Every row gives one point. Each table stands for the endless flat space through its points: a line for two points, a plane for three, and so on. Write the one point that lies in both, or say that there is none.

First (2 x 4)
[[-0.03  0.43  0.29  0.12]
 [-0.15  0.19  0.50 -0.06]]
Second (3 x 4)
[[-0.01  0.13 -0.02  0.28]
 [ 0.01  0.32  0.27  0.10]
 [-0.15  0.38  0.45  0.02]]
They share: [-0.07  0.35  0.36  0.06]

First (4 x 8)
[[ 0.11  0.15 -0.68  0.04 -0.30 -0.59  0.09  0.10]
 [ 0.21  0.01  0.08  0.50  0.18 -0.03 -0.53  0.60]
 [ 0.11  0.06 -0.51  0.07 -0.25 -0.49 -0.01  0.18]
 [ 0.16  0.20 -0.20  0.35 -0.04 -0.22 -0.35  0.49]]
Second (2 x 8)
[[ 0.17  0.06 -0.16  0.14 -0.05 -0.23 -0.41  0.44]
 [-0.04 -0.12 -0.34  0.41  0.10 -0.26 -0.11  0.23]]
They share: no point

First (2 x 12)
[[ 0.09  0.10  0.00  0.20  0.09 -0.24 -0.12 -0.02  0.09  0.05 -0.34  0.41]
 [ 0.41 -0.10 -0.20 -0.12 -0.27 -0.16 -0.24 -0.26  0.37 -0.11 -0.22  0.01]]
Second (5 x 12)
[[ 0.64  0.15  0.45 -0.10  0.36 -0.50  0.06 -0.02 -0.02 -0.30 -0.05  0.07]
 [-0.27  0.04 -0.28  0.03 -0.48  0.03 -0.16  0.56  0.51  0.37 -0.59  0.30]
 [-0.52 -0.18 -0.72  0.05 -0.76 -0.15 -0.29  0.14  0.58  0.49 -0.78  0.80]
 [ 0.39  0.52  0.51 -0.10  0.27 -0.26 -0.46 -0.02 -0.07 -0.36  0.07  0.32]
 [-0.25  0.26  0.03  0.52 -0.20  0.02 -0.37 -0.05  0.20  0.28 -0.26  0.24]]
They share: no point

First (2 x 20)
[[ 0.09  0.44 -0.23 -0.41 -0.25  0.08  0.47 -0.23  0.04 -0.07  0.24  0.30
  -0.04 -0.21  0.09 -0.26 -0.34  0.25  0.05  0.22]
 [-0.31  0.24  0.07  0.04 -0.10  0.23  0.17 -0.53  0.49 -0.17  0.29 -0.15
  -0.34  0.29  0.44  0.19 -0.34  0.55  0.00  0.17]]
Second (5 x 20)
[[-0.43  0.10 -0.09 -0.07 -0.01  0.10  0.55 -0.57  0.02 -0.13  0.50  0.10
   0.02  0.03  0.07 -0.02 -0.38  0.61  0.27  0.38]
 [ 0.15  0.27 -0.10 -0.15 -0.08 -0.14  0.40 -0.17  0.12  0.06  0.36  0.03
  -0.38  0.17  0.64 -0.10  0.08  0.10 -0.04  0.29]
 [ 0.41  0.32 -0.03 -0.27 -0.31  0.22  0.01 -0.29  0.14 -0.31  0.02  0.16
  -0.34  0.07  0.45  0.26 -0.30  0.03 -0.03  0.08]
 [ 0.22  0.18 -0.08 -0.16 -0.13  0.01  0.27 -0.29  0.03 -0.10  0.27  0.09
  -0.33  0.14  0.57  0.12 -0.05  0.08  0.05  0.26]
 [-0.34  0.72 -0.21 -0.35 -0.24  0.10  0.56 -0.20  0.57  0.13  0.30  0.09
  -0.10 -0.16  0.05 -0.59 -0.42  0.60 -0.16  0.14]]
They share: [-0.07  0.36 -0.11 -0.23 -0.19  0.14  0.35 -0.35  0.22 -0.11  0.26  0.12
 -0.16 -0.01  0.23 -0.08 -0.34  0.37  0.03  0.20]

First (3 x 24)
[[ 0.06 -0.23 -0.15 -0.03  0.39 -0.20 -0.21 -0.48 -0.35  0.34  0.30  0.10
  -0.17  0.28 -0.32  0.17  0.24  0.15 -0.53 -0.21 -0.27 -0.36  0.27 -0.50]
 [ 0.03  0.19 -0.30 -0.48  0.21 -0.20 -0.09 -0.21 -0.35 -0.02  0.30  0.25
  -0.32  0.10 -0.35  0.53 -0.30  0.06 -0.02 -0.15 -0.45 -0.33  0.30 -0.08]
 [ 0.15 -0.25 -0.30 -0.06  0.43 -0.22 -0.21 -0.53 -0.37  0.36  0.40  0.03
  -0.08  0.28 -0.33  0.19  0.24  0.26 -0.54 -0.19 -0.31 -0.31  0.18 -0.52]]
Second (5 x 24)
[[ 0.02  0.00 -0.18 -0.12  0.23 -0.11 -0.25 -0.38 -0.30  0.00  0.07  0.20
  -0.21  0.19 -0.34  0.37 -0.03  0.16 -0.05 -0.20 -0.29 -0.29  0.43 -0.27]
 [-0.01  0.03 -0.09 -0.36  0.35 -0.15  0.13 -0.06 -0.43  0.18  0.55  0.40
   0.03  0.03 -0.47  0.29  0.00  0.08 -0.66 -0.38 -0.32 -0.62  0.23 -0.49]
 [ 0.09  0.08 -0.10 -0.26  0.55 -0.33 -0.20 -0.12 -0.63  0.39  0.82  0.42
  -0.40  0.28 -0.29  0.66  0.10 -0.34 -0.84 -0.36 -0.56 -0.38  0.09 -0.40]
 [ 0.06  0.02 -0.12 -0.36  0.13  0.11  0.69  0.16  0.02  0.06  0.43  0.00
   0.01  0.37 -0.84 -0.17  0.39  0.02 -0.69  0.02 -0.07 -0.91  0.09 -0.79]
 [-0.23 -0.14 -0.08 -0.64  0.24 -0.40  0.00 -0.43 -0.39  0.39  0.25  0.28
  -0.26 -0.20 -0.18  0.08 -0.43  0.27 -0.34 -0.25 -0.35 -0.53  0.38 -0.05]]
They share: [ 0.00 -0.01 -0.15 -0.24  0.28 -0.19 -0.15 -0.32 -0.34  0.15  0.25  0.21
 -0.29  0.19 -0.33  0.34 -0.03  0.05 -0.27 -0.19 -0.34 -0.37  0.33 -0.28]

First (2 x 24)
[[ 0.07  0.35  0.06  0.21  0.23 -0.05 -0.03 -0.06  0.31 -0.07  0.21  0.13
   0.10  0.06 -0.37 -0.17 -0.35 -0.04  0.19 -0.26 -0.17 -0.03 -0.22  0.11]
 [ 0.05  0.39  0.06  0.29  0.39  0.03  0.15 -0.10  0.33  0.01  0.13  0.27
   0.04 -0.02 -0.21 -0.35 -0.17 -0.14  0.11 -0.24  0.01 -0.15 -0.34  0.01]]
Second (5 x 24)
[[ 0.36  1.13  0.11  0.36  0.31 -0.53 -0.33  0.59 -0.29 -0.18 -0.29  0.47
  -0.19  0.74 -0.40  0.34 -0.65 -0.34  0.16 -0.37 -0.04  0.07  0.38  0.58]
 [ 0.15  0.60  0.15  0.13  0.17 -0.08 -0.07  0.26  0.01  0.04 -0.13  0.37
   0.03  0.35 -0.49  0.06 -0.38 -0.36  0.05 -0.31 -0.28 -0.11 -0.03  0.14]
 [ 0.28  0.30  0.17 -0.06  0.43  0.30  0.08  0.32  0.39  0.00  0.27  0.14
  -0.15 -0.10 -0.04 -0.25 -0.16 -0.15  0.13 -0.32 -0.31 -0.14 -0.40 -0.27]
 [-0.25  0.25  0.08  0.21  0.00 -0.04  0.24 -0.40  0.32 -0.15  0.21 -0.04
   0.33 -0.05 -0.50 -0.65 -0.27 -0.10  0.27 -0.09  0.03 -0.09 -0.54 -0.18]
 [ 0.16  0.91  0.09  0.36  0.17 -0.45 -0.15  0.27 -0.15 -0.24 -0.13  0.29
  -0.03  0.54 -0.46  0.00 -0.59 -0.26  0.24 -0.25  0.06  0.07  0.12  0.38]]
They share: no point
